Each row is a point. The window is the flat piece filled in between its corners: a triangle in 3 columns, a solid with four corners in 4, and so on. A path goes straight from each point to the next, and from the last back to the first. List the points from which the path goes on through the window.

Window, 4 rows:
[[ 45 -27 -26  35]
 [-14 -16  35 -14]
 [ 11 -18 -27  -9]
 [ 45  29  31 -95]]
Path:
(1): [ 20 -74   2   9]
(2): [ 24  29  22 -11]
(3): [  0  37  -9 -38]
(4): [ 71 -25  22 -47]
(5): [ 22 -25  -7 -56]
(6): [-7 23  0  2]
(7): [ -2  -6 -12  19]
(8): [ 17 -40  -8   1]
Through the window after points: 3

Window (8 x 8):
[[ 15 -55 -79 -28   2 -51  -4  12]
 [ -3 -19 -16  11  12  24  -1 -32]
 [-31  -9  -6  -8  20  11  83  26]
 [  4 -11  52   7  -5  15  15  48]
 [-43 -70 -40   4 -15   6  -9   3]
 [-29  38   6  35 -13  21  28  23]
 [  0 -35 -59 -95 -15 -38 -76  -8]
 [ 26   0  13 -24 -42  44  38  57]]
Path:
(1): [ -3 -46  -7 -28 -37  -1  28 -18]
(2): [-29 -25 -42  14  18  17 -31  43]
(3): [-20 -26 -38 -33  32  27   3  41]
(4): [ 11 -51  -5 -10 -33 -39  12 -11]
(5): [  3 -29   5 -57 -24 -49  44 -16]
(6): [-10 -41 -45   9  17  37 -16  20]
(7): [-34 -15 -40  10  33  29  27  35]
(8): [ -8 -47  12 -33 -41 -32  50  -8]
(9): [-22 -21   9   6 -26  11  20 -24]
(10): [ -1  -1 -33   9  26  21   3  11]
(11): [-16 -29 -47 -19   4  -1 -15  21]
(12): [ 10 -33 -35 -22 -21 -13  10 -11]
Through the window after points: 1, 7, 9

Window:
[[ 17 -41   4  74 -20 -40  66 -32   9]
 [  6 -11   4  20  -8   4 -45 -13  45]
 [ -7  -1   9  -9  -1  51 -10  16  41]
 [ 76 -37  11  52  -2   8  20  -4 -12]
 [ 58 -60 -15 -11  -1   3   9  12  28]
 [-19   5  11  17  41 -19 -10  24  29]
 [-64  95 -30 -23 -14  -4 -51 -12  20]
 [ 31  15  17  12  -9  -4  -7  41  57]
 [  5  20  54 -25 -80 -24 -17 -72 -56]]
Path:
(1): [30 -1  7 -2  4 29 -5 -5 39]
(2): [ 37  -1   9  -3   0 -12  45 -43  17]
(3): [ 28 -45   8  81 -18   7  -7  30   0]
(4): [ 23   5  -1  26 -39 -12 -25  39 -21]
(5): [ 25 -11  10  -3   7  13 -18 -19  42]
(6): [-18  19  43 -20  24  -9  16 -58  56]
(7): [  8  18 -38  18 -54   8 -51  23 -11]
(8): [-10  10   8  14 -31 -30 -46  33  22]
(9): [  8  23  -6 -11  21  41  -5 -24  28]
(10): [ 29  -1  14  49  68  21  -8 -33  92]
(11): [ -7  -1 -17  -5 -60 -14  -4  48 -18]
(12): [-21 -31   8  40 -37 -11 -11  17 -27]
Through the window after points: 2, 12

Window, 12 rows:
[[-34 -50 -12   1  74 -11 -38  81 -18  21 -35  28]
 [ 18  11 -48 -25  55 -39  26 -18   1   5 -29 -22]
 [  0 -51 -11 -12  19  16  23 -28  15  22 -18  22]
 [-22 -37   9   9  49  40  27  35  -2 -13   4 -95]
 [ -6 -16 -25   1 -62  25 -37  50  20  -6   0  28]
 [ 57  33  10  -6 -16 -40 -45   2 -11 -20  10  14]
 [-27  -8   1 -31  -2  57  -5 -18  -7 -18 -12 -20]
 [ -7  15 -29 -19 -22 -52 -26   9 -36 -23  35   1]
 [ -2  26  22 -10  13  -3   9  18 -18 -40 -15  39]
 [ 21  35 -45  10  10  39  21   7 -24  34  19   8]
 [-52  14  -6  -4 -25 -34  -5  32 -65  -3 -20 -56]
 [ 43 -31  38 -76 -15   0   1  45  38  -5   1 -36]]
Path:
(1): [  3   2 -33  -2   8  30  10  22 -35   2  -2   2]
(2): [  2 -24   2  -9  16   7  10  23 -24 -16  -5 -10]
(3): [-49  54 -28 -30  11 -42 -43   8 -16  32 -22 -28]
(4): [-21  10   9   6  17 -13  -2  24   7 -15   7  13]
(5): [ 35  13 -37 -46 -18  19   1   2 -82  -4 -29  -8]
(6): [ 25   4 -34 -14  10   9  -7  19 -21  -4  -7   1]
(7): [-10  17  20   6   6 -30  -8  -2  11  17  11   8]
(8): [-16  30  -2  -6   8 -13 -24  25  13   4   2   9]
(9): [ 18 -26  -5 -20 -17  16  -1  21 -12  -5   4  -4]
(10): [  3 -45 -26 -77  -2 -14   7  40 -61 -80  16 -56]
(11): [-21  54 -11  39 -19 -39 -36 -14   4  45  13  39]
(12): [ 11  14 -17  -4  21   5   3  17   4  28  11  -6]
Through the window after points: 4, 6, 10, 12
